Each row of a before or after table is a point. One or more steps were done to the points. Then noise was added and the rows were shuffled. The steps act on columns, c1 being the first. Name the steps. A step turns or swaps two columns, mirrors them in a line or flattens them onto one, adds a multiple of one to another, or multiplies or shifts one. Angles are multiples of 10 degrees, from the lower column toward the higher: turns from -170 to 170, lines from 10 to 170 but not 90. Use the fewest steps. Two steps may share a column if one is a turn and the other turns, adds or multiplies; they go together, in the order done. Otherwise the lowest column goes first.
In the rows, 128 means zero.

Before:
[[132  92  88]
 [118 151 175]
 [184 123 187]
 [116 100 116]
 [188 140 128]
 [107  84 188]
 [166  55 182]
 [162 133 111]
 [143 137 197]
 [102 156  94]
 [124 128 132]
 [146 144  91]
 [146 140 152]]
After (13 x 3):
[[124 117  76]
 [158 119 155]
 [ 73 163  88]
 [147 137 106]
 [157 181  76]
 [127 126 123]
 [103 220 104]
 [129 149  58]
 [162 141 142]
 [120 148 178]
 [132  85 148]
 [104 136 151]
 [181 159 125]]
Steps: turn c2 and c3 by -160 degrees; turn c1 and c2 by 40 degrees

Before, 11 rows:
[[134 135 118 173 119  78 104 107]
 [ 98 114 114 128 113  94 125 107]
 [132 112 103 134 153 133  96 128]
 [129 105 101 159 161 134 116 145]
 [137 141 159 157  87 126 128 164]
 [ 99 130 172 176 166 119  95 152]
 [110 106 109 164 155 106 112 153]
 [127 137 130 119 164 122 184  53]
 [132  87 177  97 152 123 149 108]
 [115 114 144 180  97 139 105 143]
 [104 130 124 136 140 136 108 148]]
After:
[[131 128  86 159 121 135 154 155]
 [124  83 106 120 100 123  93   8]
 [139 147  93 134 125 133 159 127]
 [ 57 147 118 135 121 136 135 160]
 [ 73 131  97 165 119 106 156 168]
 [ 89 142 159 180 141 139 152 152]
 [ 40 158 137 175  70 118 143 167]
 [155 134 179 156 140 125 116 185]
 [ 38 122 126 127 149  93 141  94]
 [147 151 125 174 141  78 133  93]
 [140  88 150  99  79 123 153  96]]
Steps: multiply c1 by 3; mirror c2 and c7 in the line at 150 degrees; mirror c3 and c5 in the line at 160 degrees; multiply c8 by 1.6

Before, 11 rows:
[[173 141  93 113  79 145 155 134 112 159 155]
 [163 124 122 127 126 121 170  97 160  67 117]
 [137 105 199  64 105 137 113 143 112  78  76]
 [164  16 173 125 113  87 109 112  89  75  95]
 [113 154 136 128 105 135 138 151 145 151 132]
 [190 143 149 112 172 121 104 127 203 121  72]
 [183 100 132 106 183 117 116 139  48  87  94]
 [141 166 202  90 104 106 110 140 141 131 143]
 [148 155 189 105 151 222 173 104 107 144  93]
 [173 151 149 145 145 128  44 154 117  91 140]
 [143 127  99 108 134 145 104 104 112 148 153]]
After (11 x 11):
[[124 132 174 117 114 143 139 186 136 151  70]
 [ 95 187 126 126 136 134 179 166 135 145 114]
 [135 100  74 116 159 142 138 171 125 130 156]
 [112 222 124 123  84  78 129 166 108   7  95]
 [102 107 159 115  73 202 192 149 158 149  89]
 [140 185 120  83  58 135 149 139 122 114  80]
 [106 111 130 117 154 140  92 144 126 120 158]
 [149 155 147 144 113 120  38 175 129 166 142]
 [152  92 108 130 115 140 133 112 134 148 135]
 [141 178 182 113 132  92 140 183 115 101  95]
 [139 106 122 103  51 111  98 150 121 166 144]]
Steps: swap c1 and c8; multiply c2 by 1.3; turn c2 and c10 by 110 degrees; turn c3 and c5 by -80 degrees; multiply c4 by 0.7; flatten c6 and c9 onto the line at 20 degrees; add -0.7 times c11 to c7

Before:
[[127 150 139  87 126 132 139 147 113 176 114 125 120 130 116 143 114 129]
 [120 142 118 142 125 131 134 111 141 114 139 152 126 141 108 119 118 130]
 [125 150 142 123 131 135 121 120 103 110 146 131 126 135 159 125 107 134]
 [134 128 113 137 119 114 143 142 145 122 145 140 116  78 117 119 112 117]
 [119 146 141 114 152 140 117 133 156 109 135 158  96 127 134 133 124 134]
 [107 144 137 144 114 141 100 130 103 143 114 100 126 153 109 124 124 102]
 [121 122 133 137 117 122 139 152 108 108 131 140 120 144 110 132 122 123]
 [130  79 107  97 129 104 135 105 118 110 144 108 125 142 108 127  91 136]]
After (8 x 18):
[[110  80 147 118  99 103 146 147 176 110 142 105 125 123 106 155  87 132]
 [128 143 138 125 104 129 144 144 105 113 140 156 124 116 107 112 117 133]
 [116 146 118 129 101 137 129 115  91 109 133 160  95 150 136 141 122 135]
 [166 138 119 133  89 143 142 104 110 142 115 107 126 104 109 113 120 103]
 [158 147 114 122 108 133 139 130 117 110 145 130 127 129 159 133 109 135]
 [151 152 118 130 125 132 108 130 115 179 113 124 118 125 118 170 114 125]
 [144 121 123 138 105 121 100 127 138 108 129 141 121 113 110 122 124 123]
 [108 127 142 123 249 110 106 134 122 122 143 140 114 146 114 115 113 120]]
Steps: add -1 times c2 to c1; turn c1 and c9 by 120 degrees; multiply c3 by -1; turn c4 and c16 by -70 degrees; turn c5 and c14 by 120 degrees; multiply c5 by 2.5; turn c7 and c8 by 120 degrees
